Every row gives one point. Each copy is the shape, with its points in the same order, turned, moved and blurred by noise. Is it also mirrored, or only turned?

Shape, 9 rows:
[[ 20  -1  49]
 [ 24  -9  25]
 [ 27 -59  22]
 [ 18  27  77]
 [  8 -23  29]
 [ 15 -78   3]
 [-29  64 -52]
 [-16 -13  13]
 [ 36 -34  22]]
Copy 1 (9 x 3):
[[  6 -46  -5]
 [ 18 -28   0]
 [ 23 -16  39]
 [ -5 -77 -23]
 [  1 -18  13]
 [ 14  20  59]
 [ -8  42 -91]
 [-20  -1   1]
 [ 29 -14  19]]
Copy 1 is: mirrored
Copy 2, 9 rows:
[[-23 -32  32]
 [ -7 -27   9]
 [ 42 -11  14]
 [-52 -37  54]
 [  3  -9  15]
 [ 59  10   2]
 [-82  11 -69]
 [-16  20   4]
 [ 14 -27  14]]
Copy 2 is: mirrored
Copy 3:
[[-35  -3  46]
 [-23 -14  27]
 [-48 -33 -10]
 [-31  22  73]
 [-30  -6  12]
 [-55 -39 -29]
 [ 95  14   5]
 [ -7  11  -1]
 [-38 -38  11]]
Copy 3 is: only turned

Shape (8 x 4):
[[-27   0 -44  44]
 [-59   7 -27  16]
 [ 12 -13 -35   3]
 [-52   0  78 -28]
 [  0  23  -4 -33]
 [ 70  -5 -64  -6]
 [-40  42  23  34]
 [ 20  63 -30  -7]]
Copy 1:
[[  0  56 -28 -49]
 [-38  49 -33 -24]
 [ 11  34  20 -25]
 [-43 -19 -40  69]
 [-27 -11  18  -9]
 [ 39  18  67 -57]
 [-20  -7 -66 -18]
 [-17 -25  11 -63]]
Copy 1 is: mirrored
Copy 2:
[[ -8 -45 -17   3]
 [-25  -7 -14  21]
 [  4 -22  13 -43]
 [ 34  94  -9  27]
 [  5  14  47 -13]
 [ 11 -50  55 -76]
 [ 36  -1  -6  47]
 [ 12 -28  77  11]]
Copy 2 is: mirrored

Shape, 10 rows:
[[ 41  -9  -2  -5]
 [ 91 -14  10 -22]
 [-25 -21   3  13]
 [-31 -14   9 -19]
 [  5  -5   5  28]
 [ -2  -1   0  21]
 [-11  -6 -19 -23]
 [-11  21   9   2]
 [-13  41 -22 -27]
 [ 25 -13 -21 -26]]
Copy 1:
[[-39  -2   0  23]
 [-78  11  15  56]
 [  5 -26   0 -24]
 [  4   1   9 -38]
 [ -2 -25 -10  12]
 [  0 -19 -15   6]
 [-20   9 -14 -28]
 [ 16   9  -7   1]
 [  1  48 -35 -14]
 [-50  12 -12  -6]]
Copy 1 is: mirrored
Copy 2, 10 rows:
[[-42 -14  17   9]
 [-95 -25  29   4]
 [ 25 -19  10  -6]
 [ 16 -28 -20 -14]
 [  2   3  28  -2]
 [  5   3  17   1]
 [ -2 -22 -22  15]
 [  0  14 -10 -10]
 [ -9  17 -47  17]
 [-33 -29  -7  23]]
Copy 2 is: mirrored

Shape (9 x 6):
[[ 41  -2 -15  67  20 -61]
 [ 11  29 -11  77  42 -41]
 [ 10  27  29 -51 -20  44]
 [ 25  32  21 -43  15  74]
 [  0  26  19 -57  29 -24]
 [-24  19 -29  49  40 -38]
 [-15 -29 -13 -47   0  23]
 [-32  12  35  -7 -10 -16]
 [ -5 -29  61 -47  37  70]]
Copy 1, 9 rows:
[[ 13  -9  16 -66  73   9]
 [ 10   9  -6 -53  62 -34]
 [-12  38 -36  55 -21  51]
 [ 19  47 -41  76  -8  24]
 [-30  52  31  48  21  15]
 [-18  -4   8 -30  40 -44]
 [  0 -11  13  45 -29  26]
 [-32  49   5 -12 -21  17]
 [ 53  57  10  63 -57  27]]
Copy 1 is: only turned
Copy 2, 9 rows:
[[ 32 -17 -14 -95  33 -31]
 [ 23   3 -22 -65  17 -77]
 [-34 -18  25  39 -18  34]
 [-18 -14  55  44 -44   5]
 [ 29 -15 -30  22 -18  30]
 [ 38  24 -16 -35  38 -53]
 [ 20   5  39  30  35  43]
 [-15 -17 -27  16  35   1]
 [ 13 -60  57  72   6  13]]
Copy 2 is: mirrored

Shape, 11 rows:
[[-57  23  53  47 -28 -32]
 [ -9  30 -11  27 -37  12]
 [ 55  -5  24  55  52  16]
 [-18  45 -18  41  36 -27]
 [ 50   4  60  26 -17  71]
 [ 21  -2 -21 -37  11 -33]
 [ 37  -1 -61 -21 -27 -42]
 [-35 -65 -12  -4 -24  17]
 [ 95  18   8  44   5  19]
 [-10 -16  -2  10   6 -28]
 [  3 -29  70  -1 -19   0]]
Copy 1, 11 rows:
[[-34  56  73  15  21  24]
 [-29  10  38 -44   0 -18]
 [ 17  95 -41 -26 -21 -27]
 [ 40  45  38 -47 -12  19]
 [-38  60 -20  -1  13 -95]
 [ 30 -21 -26  -9  16  20]
 [  0 -39 -39 -56   9  33]
 [-37 -17   1  32 -54   1]
 [-13  72 -57 -63  18 -40]
 [  4  20   4  -1 -10  25]
 [-30  41  -5  49  24 -16]]
Copy 1 is: only turned
Copy 2:
[[ 55  81 -34 -40 -24 -16]
 [-11  52  18 -24   3 -18]
 [-49 -10 -80 -24   7 -73]
 [  6  51 -29  21 -35 -76]
 [-38  14 -45 -65  78 -35]
 [ 10 -15 -14  48  10  -7]
 [-33  -7  18  52 -16  20]
 [ 41 -34  12 -48 -10  -3]
 [-89   1 -52  -8  34 -42]
 [ 23   3 -34   1 -21 -13]
 [ 28  12 -69 -40  35  15]]
Copy 2 is: mirrored
Copy 3:
[[-23  26  50 -47  -8  61]
 [  3  10  34   3  45   9]
 [ 60  10   8 -39 -31 -54]
 [ 42 -37  24 -51  23  20]
 [  9  78 -18   3  -4 -48]
 [-17 -68   0   2   7 -24]
 [-17 -74  41  24  39 -42]
 [  3 -12  28  70 -28  22]
 [ 32  20  19 -26  13 -92]
 [  1 -34  29  -2 -14   8]
 [-36  26   5   1 -49  -4]]
Copy 3 is: only turned
Copy 4:
[[ 47 -50 -25  51  13 -40]
 [ 23  21 -30   3  -6 -14]
 [-57   2  26  40  40  40]
 [-25  16  -6  69 -15 -37]
 [ 27   2  37 -14  37  68]
 [-52 -21  -2 -14 -51 -15]
 [-57   6 -54 -28 -54 -12]
 [-13 -21  -6 -56  28 -59]
 [-41  20  -7  15  12  79]
 [-29 -27  -8   6  -3 -33]
 [ 12 -68  16 -16  19   7]]
Copy 4 is: mirrored

Shape:
[[-12 -56 -12  61   2 -27  25  32]
 [-30  31   0   2  32 -34  26  -5]
 [  1 -19  -1 -47  -5  22 -20 -29]
 [ 17 -41  28 -56  30  -1  17   0]
 [ -1 -13   9  -9  17   1 -11  12]
 [-38  -6  30  10 -14   9  -9  -7]
 [-16 -16 -30  -9 -65  16  67  61]
 [ 33  10   0  -4  19  20  -5   1]
 [ 22 -55 -19   1  76  11 -25  42]
 [ -6  17   6  19 -11  29  51  15]
 [ 27  24   1 -42 -40  16 -15  26]
 [-10 -51 -31  30  21   0  21   1]]
Copy 1:
[[ 46  20  28 -58  19 -45 -29  27]
 [  6   1 -41 -18  49  23 -14  -4]
 [-37  19   7  22 -25  14 -37  -4]
 [-36 -15   4  19  11   2 -36  51]
 [-17 -10  13  -8   5 -11  -6  11]
 [-10  27  44 -23  20  24  -1 -10]
 [ 22  90 -16 -40 -40  -5  17  73]
 [  3   1  -3  33   7  -9   4   4]
 [-38 -26   5   4  20 -95 -14  17]
 [ 26  58  -3   8  32  13  33  35]
 [ -9   9  -5  16 -50  18  35  24]
 [ 21  29  16 -15  26 -50 -42   6]]
Copy 1 is: mirrored
Copy 2:
[[-22 -75  20  18  -7  31  51  31]
 [ -8 -41  40  26   0 -25 -32   0]
 [  9  43  12 -18 -26  -6  10 -15]
 [-49  18  -5  10 -38 -13  12 -30]
 [-15   4   3  12  -6 -14  12  12]
 [ 29 -23 -12  -8  -5 -13  11   0]
 [-32 -35  16 -38  66  70  16 -25]
 [-18  20   3   7 -16   9 -18  35]
 [-68  14  11  25 -17 -33  60  56]
 [-18 -39  -2 -30  14  27 -33  16]
 [ -1  48  -7   9  29  37 -17  -6]
 [-29 -38  40 -11 -21   7  39  28]]
Copy 2 is: only turned
Copy 3 (12 x 8):
[[  0  28  -2  -4 -85 -26  -2  12]
 [  4 -30 -42   1  -9  30 -22  -4]
 [ 33  18  16  28  48  -5  15 -31]
 [ 40  39 -11  62   3  25 -25 -42]
 [  6  -3  10  17 -10   6 -13 -32]
 [ 25  -9  37   0   5  12  -5  15]
 [ 19  73  -5 -57 -40  45  44 -20]
 [-28  13  10  26  13  12  -5 -39]
 [-11  -2   2  75 -58 -19  20 -77]
 [-27  24   4 -20 -10  51   8   3]
 [ -1  22  34 -33  35  25   2 -64]
 [ -1  20 -19  28 -44 -26  25   6]]
Copy 3 is: only turned
Copy 4, 12 rows:
[[ 52 -15  12  32  -6  30   0 -70]
 [  3   8  41  32  -8  30   6  28]
 [  7 -11 -27 -21   7 -37   9  29]
 [ 21  -4  24  -5   0 -59  51   8]
 [ -1  -9  12  -2 -12 -13   7  -9]
 [ 27  -7  15 -32 -12   7 -29   3]
 [ 39  57 -18 -37  29  53  47 -45]
 [-28 -31   8  -7  11  -5  25  -5]
 [-16 -36  -4  35 -54 -36  45 -50]
 [ 15 -10  24 -32  12  53  32  -9]
 [-40  23 -13 -41  38  -9  10  -8]
 [ 42 -30 -12  29 -13  17  24 -31]]
Copy 4 is: mirrored
